Rows are points. Each copy is the shape, with its points in the same order, turned, moved and blurred by noise. Some copies are also mirrored. Which?

Shape, 5 rows:
[[-3.10  0.20]
 [ 0.76  1.81]
 [-2.22  0.04]
 [ 0.84 -2.47]
 [ 0.96  1.88]]
Copy 1 (5 x 2):
[[-1.14 -2.36]
 [ 1.55  1.08]
 [-0.82 -1.63]
 [-2.69  2.14]
 [ 1.72  1.13]]
Copy 1 is: mirrored
Copy 2, 5 rows:
[[ 1.07  2.46]
 [-1.98 -0.25]
 [ 0.82  1.66]
 [ 1.83 -2.18]
 [-2.21 -0.42]]
Copy 2 is: mirrored

Shape:
[[ 0.32  0.24  1.63]
 [ 0.92 -1.22 -1.37]
 [-0.73 -1.13  3.05]
 [ 1.34 -0.83 -1.08]
 [ 2.51  2.01 -2.92]
 [-0.10  0.47  1.22]
 [-0.77 -3.17  0.78]
 [ 0.32 -2.51 -0.65]
 [ 1.05 -2.95  1.70]]
Copy 1, 9 rows:
[[ 0.91  1.07  0.89]
 [ 2.00 -1.11 -1.28]
 [ 0.07 -0.02  2.49]
 [ 2.19 -0.69 -1.32]
 [ 2.18  1.69 -4.11]
 [ 0.31  0.78  0.46]
 [ 0.88 -2.72  1.49]
 [ 1.74 -2.31 -0.14]
 [ 2.60 -1.44  2.09]]
Copy 1 is: only turned
Copy 2:
[[ 0.46  0.06  0.95]
 [ 2.27  0.38 -1.92]
 [ 0.25 -2.03  1.58]
 [ 2.34  0.83 -1.35]
 [ 2.06  4.50 -2.26]
 [-0.17  0.28  0.46]
 [ 1.86 -2.88 -0.90]
 [ 2.64 -1.16 -1.47]
 [ 2.96 -1.90  0.99]]
Copy 2 is: only turned
Copy 3:
[[ 0.63 -1.97  0.74]
 [ 1.02  1.57 -0.58]
 [-0.26 -1.81  2.75]
 [ 1.19  1.09 -0.60]
 [ 1.67  0.37 -3.90]
 [-0.03 -1.41  0.54]
 [ 0.07  1.36  2.71]
 [ 0.75  1.88  1.08]
 [ 1.88  0.14  2.92]]
Copy 3 is: mirrored

Shape (8 x 3):
[[ 2.06  2.73 -0.80]
 [ 1.84  0.79 -1.19]
 [-1.94  2.97  0.92]
 [ 1.24 -1.17  0.02]
 [-0.42  1.23  2.01]
 [-1.31 -0.02 -2.05]
 [-0.58 -2.24 -1.21]
 [ 3.09 -1.27  0.60]]
Copy 1 (8 x 3):
[[ 2.77  2.98  0.80]
 [ 2.87  1.51  1.15]
 [-0.29  3.62 -2.16]
 [ 1.04 -0.47  1.67]
 [-0.67  2.16  0.33]
 [ 2.38 -0.20 -1.82]
 [ 0.98 -1.92 -0.79]
 [ 1.38 -0.53  3.15]]
Copy 1 is: only turned
Copy 2 (8 x 3):
[[ 2.53 -1.73 -2.23]
 [ 2.31 -0.04 -1.03]
 [-1.75 -2.11 -2.77]
 [ 1.12  0.33  0.98]
 [-0.89 -2.26 -0.29]
 [-0.38  1.76 -1.86]
 [-0.20  2.36  0.47]
 [ 2.56 -0.44  1.95]]
Copy 2 is: mirrored
Copy 3:
[[ 1.21 -0.78  3.52]
 [ 0.06 -1.93  1.83]
 [ 0.80  2.71  1.81]
 [ 0.51 -1.52 -0.36]
 [ 1.87  1.28  0.51]
 [-2.25  0.27  0.70]
 [-1.55 -1.08 -1.22]
 [ 1.46 -3.37  0.00]]
Copy 3 is: mirrored

Shape, 8 rows:
[[ 0.93  0.00  3.31 -1.90]
 [-1.05 -0.25 -0.96 -1.76]
 [ 0.66 -2.19  0.04 -1.87]
 [ 0.25 -1.59 -2.90  2.94]
 [ 0.04  0.45 -1.38  2.94]
 [ 1.45 -1.52  2.26 -0.59]
 [-0.18 -0.04 -2.39 -2.60]
 [-2.49 -0.18 -1.86  0.44]]
Copy 1, 8 rows:
[[-0.39  1.95  3.05  1.87]
 [-1.55 -0.50 -0.86 -0.03]
 [-0.78 -0.47 -0.69  2.54]
 [ 2.38 -3.67 -1.94  0.32]
 [ 2.95 -2.28 -0.31 -1.13]
 [ 0.36  0.51  1.92  2.47]
 [-1.70  0.23 -1.82  0.10]
 [-0.95 -2.73 -0.79 -1.13]]
Copy 1 is: mirrored
Copy 2 (8 x 4):
[[-0.25  2.59  2.17  0.32]
 [-1.51 -0.06 -1.09 -0.81]
 [-1.27 -0.86  1.42 -1.23]
 [ 1.41 -4.18 -1.52  0.92]
 [ 1.67 -1.86 -2.12  1.67]
 [ 0.11  0.19  3.04  0.34]
 [-1.34 -0.75 -0.88 -2.80]
 [-1.62 -1.84 -2.55  0.86]]
Copy 2 is: only turned
Copy 3, 8 rows:
[[ 1.80  1.80  2.69  2.60]
 [-0.92  0.56 -0.31  0.37]
 [ 0.14 -0.86  0.09  2.52]
 [ 1.72 -3.63 -1.47 -1.83]
 [ 2.50 -1.37 -0.67 -2.60]
 [ 2.44 -0.43  1.81  2.47]
 [-0.98  1.00 -2.05  0.76]
 [-0.68 -0.66  0.00 -2.42]]
Copy 3 is: mirrored
Copy 4, 8 rows:
[[-1.82  0.05  1.69 -2.97]
 [ 0.71 -0.15  0.58  1.02]
 [ 0.43 -1.60 -0.17 -1.13]
 [-0.92  0.09 -4.70  1.88]
 [-1.90  1.86 -3.27  1.48]
 [-1.46 -0.56 -0.36 -2.42]
 [ 2.37 -0.03  0.07  0.93]
 [-0.55  0.38 -0.74  3.23]]
Copy 4 is: mirrored

Shape, 9 rows:
[[-0.21  0.46 -1.12  0.84]
 [ 0.87  3.86  3.67  2.92]
 [-2.44  0.51 -0.27  1.03]
 [-0.95 -1.52 -1.77 -0.08]
 [ 0.77  3.45 -1.43 -0.25]
 [-0.51  0.99 -0.02 -1.91]
 [ 0.68 -1.42  0.51 -1.21]
 [-0.48 -0.07  2.43  0.28]
 [ 1.20  1.22  3.58  1.55]]
Copy 1, 9 rows:
[[-1.23 -0.20 -1.56  1.22]
 [ 1.85  4.43 -3.53 -0.82]
 [ 0.29 -1.51 -2.36 -0.03]
 [-1.49 -1.72  0.04  1.50]
 [-3.49  1.87 -1.61 -0.66]
 [-1.52 -0.11  0.29 -1.65]
 [ 0.06  0.00  1.59  0.87]
 [ 1.88  0.59 -0.20 -0.62]
 [ 2.33  3.11 -1.04 -0.01]]
Copy 1 is: mirrored
Copy 2, 9 rows:
[[ 0.67  1.36 -0.25 -0.66]
 [ 0.44  2.44  3.38  4.52]
 [ 0.01  0.91  2.06 -1.68]
 [ 0.22 -0.13 -0.96 -2.36]
 [-1.01  4.08 -0.60  0.44]
 [-2.60  1.07 -0.06 -0.40]
 [-1.10 -1.06 -1.20  0.13]
 [-0.90 -0.74  1.42  1.11]
 [-0.09 -0.03  2.06  3.66]]
Copy 2 is: mirrored
